Every row gives one point. To make a cloud, some directions were put in groups of two or more. Within a group, all points are equally far from the middle, so they leave a hole (a ring in 2 directions, a hollow ball in 3). The other directions are filled evenly. Then the cloud was stretched, turned, moved and blurred a little. How many holes are there, and how many directions does each take, smallest first?

Cloud (22 x 3):
.45 .29 .05

.27 -.17 -.53

.15 -.55 -.10

-.06 .24 .23

-.20 -.02 -.59

.63 -.36 .00

-.54 .59 .16

-.23 .30 -.64

-.48 .25 .08

.14 .13 .06

.48 .40 .20

.21 .73 .07

-.48 .35 -.60

.16 .10 -.16

.07 -.21 .43

.10 -.51 .02

.26 -.27 -.24

.08 -.20 -.24

.22 -.20 .71

.28 -.25 .09

-.10 -.17 -.33

.22 -.23 -.18
Holes: 0

Cloud:
-.45 .26 -.69 .04

-.26 -.14 .22 .14

-.33 .47 -.59 .16

-.35 .54 -.37 .29

-.65 .37 .06 -.06

-.07 .54 -.59 -.10

-.10 -.19 .13 -.28

-.43 -.18 -.18 -.36

-.50 .01 .00 .31

-.57 -.06 .05 -.19

-.55 -.01 .09 .17

.25 -.07 -.24 -.38

-.12 -.20 .15 -.27

-.47 .38 -.42 -.45

.18 .19 .31 -.20

-.67 .15 -.01 -.22

-.47 -.15 -.03 -.30

-.54 -.04 -.38 -.37

-.10 .54 -.59 .01

.20 .51 -.40 .13

.15 -.20 -.40 -.20

-.10 .48 -.46 -.43

.22 .28 .27 .16

.26 .45 -.41 .09

.18 -.12 -.17 -.41

-.31 -.09 -.42 .36

.22 -.05 -.10 -.43

-.37 .52 -.38 .30

-.12 .63 -.03 .24

-.28 .61 .08 .12

-.16 .60 -.35 .26

.31 .39 -.35 .14
Holes: 2 (2, 2)

Cloud (54 x 6):
-.30 -.05 .21 -.20 -.08 -.60

.02 -.47 -.13 .35 -.28 .47

-.26 .42 .21 .12 .72 -.07

-.23 -.41 .31 -.31 -.41 .02

-.42 .38 .28 .09 .39 -.43

.31 .40 .28 -.04 -.23 -.17

-.20 -.35 .26 -.25 -.48 -.09

-.55 .06 .06 .31 .11 .76

-.27 .57 -.37 .17 .19 .21

.09 .63 .25 -.11 -.13 -.10

.24 .38 -.41 .17 .09 .27

-.02 .42 .02 .62 .20 .02

-.49 -.27 .57 -.19 .36 .10

.02 -.17 -.49 .27 -.06 -.19

-.47 .23 -.12 -.41 .25 .55

-.38 .27 .23 -.15 .53 -.44

.02 -.41 -.17 .49 -.30 .26

.37 .22 -.29 -.30 -.19 .01

.25 -.14 .03 .31 .36 .67

-.34 .14 .14 .26 .58 .63

-.35 .02 .08 .06 .45 -.57

-.47 -.36 .55 -.20 .29 .06

-.50 .09 .35 -.01 .03 -.51

-.47 -.33 .13 .03 .69 .20

-.52 .39 .13 -.28 -.14 -.33

-.22 -.26 -.44 -.10 .54 .05

.14 .20 .51 .47 -.14 -.03

.34 -.21 -.18 .15 .50 .27

.20 .08 .01 .67 -.02 .00

.12 .16 .13 .72 -.04 .07

-.38 -.50 .15 .42 .04 -.12

-.05 .18 .71 .01 -.20 .45

-.55 .00 -.43 .23 .06 -.21

.22 .03 -.05 -.20 -.50 -.24

-.36 -.34 .12 -.58 -.08 .28

-.12 .04 .14 .43 .25 .82

-.15 .22 .25 -.03 -.43 .74

.08 -.03 -.32 -.19 -.43 -.20

-.56 .30 .04 .10 -.42 .44

-.57 .34 -.09 .23 -.36 .36

.06 .20 .59 .46 -.15 .08

-.11 .17 .37 .73 -.02 .25

-.61 -.43 -.02 .37 .04 .17

.19 -.01 .00 -.02 -.66 .10

-.38 .32 .24 -.36 .45 -.38

.45 .00 .29 .02 .53 .09

.16 .24 .25 .22 .65 .36

-.16 -.45 -.26 .36 -.31 .14

-.25 .07 .36 .64 .08 .56

-.01 -.43 .36 .31 -.11 -.24

-.48 -.31 .36 -.35 -.30 .05

.14 -.06 -.40 .16 -.45 .03

-.56 -.25 .03 .09 .62 .35

.25 -.10 -.55 -.09 .18 .10
Holes: 3 (2, 2, 2)
